Each wall is flat, endless, passes through zero and stands at right angles to its row. A trip goes straight from one point to another. Which walls does it cross, in order?
In the rows, zero is written as 128.

Walls:
(1): [ 78 135]
(2): [112 131]
(3): [147 190]
(4): [140  93]
(5): [156 161]
Trips:
[ 84 135] to [109  60] => 4
[133 143] to [132 137] => none
[128 181] to [127 156] => none
[138 164] to [ 69 245] => 2, 1

Walls:
(1): [176 240 141 125 141 142]
(2): [122 204 110 185 135  87]
(3): [133  94 168 135 174  98]
(4): [172 119 168 188  86  95]
(5): [114 120 140 155 156 142]
Trips:
[108  54 151 127 160  93] to [160 121 110  82 121 160] => 4, 5, 3, 1
[183 164 148  96 217 141] to [124 192 144 218  59 151] => 4, 3
[ 35 111 116  69 181  73] to [143 117 102  67  91  82] => 5, 3
[116 104 135 124 148 114] to [116 147 110 179 137 114] => 2, 4, 1, 3
[127 165 128 143 154 123] to [101  88  56  62 117 118] => 3, 5, 1, 2
[124 176  91  45 146  90] to [175 216 100  79 107 120] => none
[133 140  63  98  83  62] to [159 147 153 105  93  99] => 4, 1

Walls:
(1): [106 120 133 108 162 143 165 204  85 150 142]
(2): [184 121 105 182 104 115  97 146  93 116  34]
(3): [159 127  92  84  94 198 142 120  94  51 165]
(4): [ 99 159 136 162  91 136 151 141 123  76  94]
(5): [108 136 156 184 169 156 168 161 134 134 159]
(6): [155 135 165  83 213 108 187  41 137 161 110]
(7): [ 50 136 124 123 151  77 113  94 181 131  57]
Trips:
[108 145 185  97 119 172 154 147  54 117 165] to [100 133 114 112 121 109  88 154  61 141  65] => 2, 5, 7, 3
[184 105  96 159 116 101  94 165  95 128 172] to [108 124 109 165  76  49 145 127 129 123  76] => 1, 3, 4, 7
[155 117 141 153 149 159 154 160  81 134  94] to [103 145 110 122 145 137 125 170 102  69  63] => 6, 7, 5
[205 165 125 119 140 133 111 144  80 148  76] to [122 121 147  70 158 101 112 137  88  97 106] => 7
[ 98 141 210 154 188 175 139 112  70 191 146] to [105 131 236 185  97  86 130  94 203 137 123] => 7, 4, 1
[173 164  96  99 128 150 123 143 208 168  81] to [181  58 191  94 162 103 102 126 183 142  70] => none
[ 51 147 161 102 152 110 124 180  47 209 165] to [ 68 110  25  75 139 120 177 150 105  79 142] => 7, 3, 4, 5

Walls:
(1): [203 132  72 122 175 160 107 155  80  96  95 164 152 119 156 127 166 139]
(2): [134 103 138  86  98 233 168 120 155 202  94 241 147 191 141 124 113  59]
(3): [151  83 134  58 111  86 140 108  88 170 119  94  62 105 145 148 165 137]
(4): [135  66 130  95  83 118 185 107  58 125 124  81 139  47 107 115 117  98]
(5): [ 81  98 108 188 160  76 153 154 191 102  84 118  63 157 116 116 152 144]
(6): [124 140  93  96 150 145 144 134 113  95 142 152  90 212 176 199 173 162]
Trips:
[ 86  51 205 100 141 125  66 145 183 125 141 147 135 183 158 162  95 103] to [123 158 140 145 161 212 202 130 140 136 125 165 180 167  88  70  81  57] => 6, 5
[ 99 163 129 120 148 160  66 175 160 155 129 113 113 154  81 117 106 123] to [159  91  97 154  85 144 138 175 167 139 113 162  91 212 214 109 146  88] => 6, 1
[154 193 126 153 130 183 134 177 119 107 117 231  86 124 160 121  74 120] to [184  84  89 194 110 114 108 157 167 134 149  86 182 122 126 104 155 155] => 6, 5, 2
[135 138 104 136 144 139 126 104  90  92 192 123  66  74 116 147  56 103] to [161  77 104 155 202  87 185 190 152 159  36  69 143 122 159 145  40 136] => 5, 1
[196 153 112 123  78  33 134 123 138 119 124 104 207 113 144  78 171  76] to [130 108 209 150 225  89 134  95 103 161 127 147  70  94 159 117  92 175] => 5, 1, 4

Walls:
(1): [149 116 159 139 120 117  87 182 114 151 169 142 166 143 156 119 137  55
 166 122  92 103 110 183 101  73 166 160 204 102  48 138]
(2): [138 182 111 141  89 129  93 120 110  83  43 140 145 115 132  71 140  72
  71 190 115 122 156 122 149 211 130  84 106 148 144 119]
(3): [ 80 172  95 181 106 156 172 135 115 144 177 121 153 137 128  73 113 102
 131  65 163 124 117 135 150 137 102  63 137 163 127 122]
(4): [142 161 129 142 164 165 108  94  73 242 100 125 128  40  57 116  86  52
 199 133 128 100 106  83 112 186 176 143 170 105 203 165]
(5): [129 103 199 145 164  79 132 126 188 178  59  86 117 113  97 112 147 115
 119 100  54 196 184 121 117 142 116 111 108 108  60  21]
(6): [ 93  88 172 167 109 190 120 190 124 100 188 176 182 106 105 164 154 141
 111  91 149 154 151 136  48  94 134 156  81 174 123 118]
Trips:
[148 201 163 129 121 140 131 201 122 165  96 118 128  84 200 162 182 138
 167 122 115 193 103 126 126 134 136 200 147 125 102 162] to [ 41 106 201 102  85 139 134 126 148 217 136  83 116  97  97 132 148 193
 132 175 146 160 177  41 183  88  81 141 199   7  49  96] => 6
[164  86 152 121  67 121 128 107 126  95 147 118 155  78 129 164 155 125
 130 160 112 170  82 135  88 113 179 114 160 167 157 195] to [186 166  98  89 167 138 133 152 144 127  43 137 179  49 124  93 104  84
  47 186  88  77 134 171 134 102  57 122 154 131  96  82] => 2, 6, 5
[ 89 175 127 122 111  50  82 104  76 142  61  86  99 162 136 153  97 158
 124 111 120 114  97 187 157  76  74 101 133 144 126  93] to [134 209 179 145  86 117 112 117 114 100 123 106 146 121 130 169 177 121
 150 120  66 154 165 113 164 124 139 120 177 185 137 176] => 1, 4
[202  55 136 144 140 162 133 115 108 202 124 218 136 146  80 110 110 160
 121 161 152 127 156 123  83 155 159 103 121 106 156  72] to [156 152 164 132 142 133  80 109  48  96  87 139  84  88 123 137 152 106
  89 119 102 125 140 150 121 127  87 148 144  89 194 151] => 2, 5, 6
[133 123 125 155 142 140 170 120 177 172 162 157 107 112 123 150 126  93
 171 171 173 196  88  80 124  96 102 119 106  99 211 133] to [106  91 199  91  97 182  58  93  82 121 169 175 121 176  85 134 187 191
 188 121 174 198 169 202  80  99 123 145 107 170 133 153] => 3, 4, 1

Walls:
(1): [ 91 132 195 110 163 156 120 125 159  86 101 119  76 123  73 141 103 144
  95 149  90 120 194 153 136  87 156 117 147 157 118  68 249  95 198  73
 184  83 169 152 134 127 101 147 161 116 114 129]
(2): [121 187 106 214 112 146 115  96 119  50 176 110 125 123 108 106 159 151
  83 121 112  70  61 144 109  92 133 180 108 145 123  91 187 202 145 106
 134 151 107 130 175 117 189 149 149 195 163 178]
(3): [ 85 143 140 133 136 147 117 107  84 130 127 139 140 147  98 138 163  95
 117 148  88 111 102 110 119 136 190 167 175 123 184 182 139 159 114 124
 117 162  90 161 189 186  93 120 146  92 103 141]
(4): [101 123 105  87 144 125  97 141 110 141 134 134  73 129 147 158 119 121
 163 166 116 163 176 126 195 209 105  76 139 100 126  93 147 132 126 134
 174 146  94 103 138 145  96  75 117 143  90 193]
(5): [149 115  79 113 124 108 136  74 135 122 104 234 169 137 178  68 131 151
 133  89 172  96  75  79  80 114 137 112  99 123 135 147 166  81  68 142
 150 125 112 117 180  91 165 137 191 127 178 125]
(6): [210 102  65 144 138 117 140 181  69 147 139 121  61 153  30 157 115 119
 127 143  90  94 162 166 123 161  91 150 103 190  67 106  92  92  87  98
 127 107 123 129 116 126 143 153 112  65 135 130]
(7): [ 58 205 159  49 199 142  94 153  97 156 117 135 136 212 166 150  95  54
 162  99 138 103 157 139 169  65  47 125 154 139  99 111 148  77  49 154
  94 195 109  91 130  98  80 111 114 116 108 116]
(8): [111 107 155 134 120 140 183  85 140 137 125 131 206 124 139  90 140  53
  94 167 110  85 129  87 117 154 104 132  88 151 110  75 107 149 158 102
 107 109 125 109 131 169 103 182 147 108  87  84]
Trips:
[137 166  85 133  80 133  65 108 186 101  89 123  97 148  81 173 222 173
  88 135 134 138 116 150  69 125 132  93 144 151 139 186 101  70  84  69
 119 155 107 170  91  87 119 139 104 103 144 128] to [155 118 236  94 163 126  95 112 115  66 112  56 202 128  97 136 101  50
  76 128  45 138 120 160 135 102 166 134 123 137 112  91 138 184 113 144
 182 142 104 115 162 124  94 152 124 145 188 118] => 1, 5, 7, 8, 6
[ 71 119 122 140 124 101 154  37  74 166 158 168 114 102 109 160 111 179
 209  75  95 138 117 114  53 148 131 180 186  82 142  84 105 139 174 157
 152 143 171 109  68 155  70 132 108 160  91 130] to [136 112 151 115 185 167 120 200  68 176 183 111 129 117 106  94  77 108
 139  90 101 136 108 106  89 133 148 148 199  96 105 129 134 152 122  71
 111 172 189 150 176 116 127  90 138 101  98 169] => 7, 1, 6
[155  98 123 119 111 129 121  74  76 135  76 143 153 157 171 136 125 141
 153  89 159 177 118 148 199 134 154  82 106 105 176 117  99  94 139 207
  77 156 123 106 101  92 121 120  86 144  52 122] to [ 87 131 112  99 152 164  82 168 177 170 141 179  57 115 148 169 191 142
 113 144 164 165 190 186 151 117 160  95 148 138  66 103 121 172  96 146
 119 172  95 142 118 106 157 116 183 156 145 131] => 5, 1
[ 51 123 127  66 103 166 147 128 105 121 191 164 166  89 117 157 135 122
 181 110  99 178 137 182 186  97 158  76 115 169 104 135 104 144 141 149
  90 108  83 135 136 146  84 182  92 103 131  99] to [130  81 135 134 146 104 156 133 101 104 111  69 140 133  95  88  95 167
 150  60  84 141 144 121  97 147 169 142 135 159 140 150 153 124 144 144
 143 136 136 149 105  97 170 136 147 147 117  77] => 1, 4, 7, 6, 8, 3, 5, 2
